Each row is a point. The points of each table are mixes of a few directions, plus a little noise. How many directions does each table use, and how many do they share? Where both have some left over, give the other angles between the two spaces (their principal angles), to ten degrees, smallest first.

First:
[[ 52 -27]
 [-48  26]
 [-11   6]
 [  7  -4]]
Second, 5 rows:
[[-28 -37]
 [ 47  60]
 [ -9 -11]
 [ -1   0]
 [-12 -11]]
Directions: first 1, second 1, shared 0; angles 80

First, 8 rows:
[[  7   3  -2  -4 -14   7]
 [ 13  19 -17   9   5  11]
 [ -4 -12  11 -11 -18  -2]
 [-14 -17  15  -5   3 -13]
 [  0  -2   2  -3  -5   0]
 [ -3 -11  10 -10 -16  -2]
 [ -1  25 -24  31  60  -5]
 [  1  -5   5  -7 -15   2]]
Second, 9 rows:
[[  1 -16  -9   9   7 -12]
 [  7  20  -5   0  -1  13]
 [ -8 -36   0   6   6 -24]
 [-19 -39  17  -5  -2 -24]
 [  3  18   1  -4  -4  12]
 [-11 -17  14  -7  -3 -10]
 [ 18  28 -21  10   5  17]
 [  3  27   6  -9  -7  18]
 [  6  15  -4   1  -1  10]]
Directions: first 2, second 2, shared 1; angles 60

First (11 x 11):
[[  5 -23  20   5   0  14  13  -1  25  11 -24]
 [ 18  12  16   4  11  25  15 -11   0 -21   4]
 [-11 -57  28  37   4  22  20 -38  -8  12  26]
 [  4   5   1  -3   0   2   0   3   4  -3  -6]
 [-22   8 -30 -11 -12 -36 -24  16 -13  12   8]
 [ 11  -6  19  12   9  24  16 -17   0 -11   4]
 [ -2  15 -13  -7  -2 -10  -9   7  -8  -4   5]
 [ 15  25   4  -9   5  10   4   7   7 -14 -12]
 [ 20  26   9  -9   7  18  10   2   9 -19 -12]
 [ -6   9 -12  -5  -3 -13 -10   5  -8  -1   7]
 [-38 -14 -39 -13 -20 -55 -34  25  -7  35   2]]
Second (11 x 11):
[[ 12  12   0 -27 -32 -10   0  -7  -2  -1  -3]
 [  8  -4  16  12  18  22  13  -3  11  -7  -7]
 [ 14  29  -2 -11   4   6  -2  12   7 -16 -15]
 [  5   4   3  -2   3   3   5   1   3  -1  -2]
 [-34 -30 -28 -18  -6 -60   7   5 -22  58  48]
 [  5   2   0 -14 -30  -6  -8 -10  -5  -3  -3]
 [ -1  14   1  31  32  29 -16  13   8 -30 -20]
 [  4  -2  -2 -28 -19 -23  15  -5  -3  22  14]
 [-11  -5  -3  24  27   9  -6   9   1  -4   0]
 [ -7   4 -11  -2 -13 -10 -17   1  -8  -3   0]
 [  4 -23  27  34  16  39   8 -16  11 -14 -11]]
Directions: first 3, second 4, shared 2; angles 80

First:
[[ 12  -7   1 -27   6  15  25 -39 -20 -55  17  -5   0  20]
 [-27  34 -13 -13   0 -11  16 -27 -15  11 -17 -11  12 -25]
 [ 40   6  11  42 -37   5 -27  37  15  43 -19 -11 -24   8]
 [ 15   6  10  21  13   2 -38   9  20  31   0   0 -12   1]
 [ 18  -8  13  -1  -8   7   8  27  17  25  18   3  -7   0]
 [-35 -23 -13  -7   8 -13  11  19  -1 -16  -1  18  19  -7]
 [ 10  16  21  -8 -15 -10 -20 -39 -18 -22  14   0 -19   7]
 [-34 -24 -31  -8  34   5  25  13   2 -19 -12   6  32  -4]]
Second, 11 rows:
[[ -2  18 -37  10  13 -16  -4  16 -10 -14 -18   9 -13 -28]
 [  6  -5   5  -2  14  11   1   7  12  12  -2 -17  -1  25]
 [ 11  42 -60  -4   4 -53  -8  15 -25 -22 -16  52 -27 -18]
 [ -7 -18  18   9  10  29   3   3  14   9  -2 -35   9   1]
 [ -8 -10  24  -3 -25   3   3 -20  -5  -3  16   8  13 -11]
 [ -5 -11  39 -14 -45  -5   3 -36  -9  -2  30  27  18   0]
 [ -3  -2 -11  11  21  13   0  16   7   1 -14 -24  -3  -8]
 [ -5 -10  -6  17  35  30   1  23  17   8 -19 -48  -2  -2]
 [  4 -20  41 -12 -11  19   4 -15  14  19  19 -13  13  40]
 [-15  -2  16   0 -42 -12   1 -29 -20 -19  18  31  14 -44]
 [ 23  20 -29 -11  25 -21  -4  21   4  10 -11  10 -21  44]]
Directions: first 6, second 3, shared 0; angles 30, 50, 80
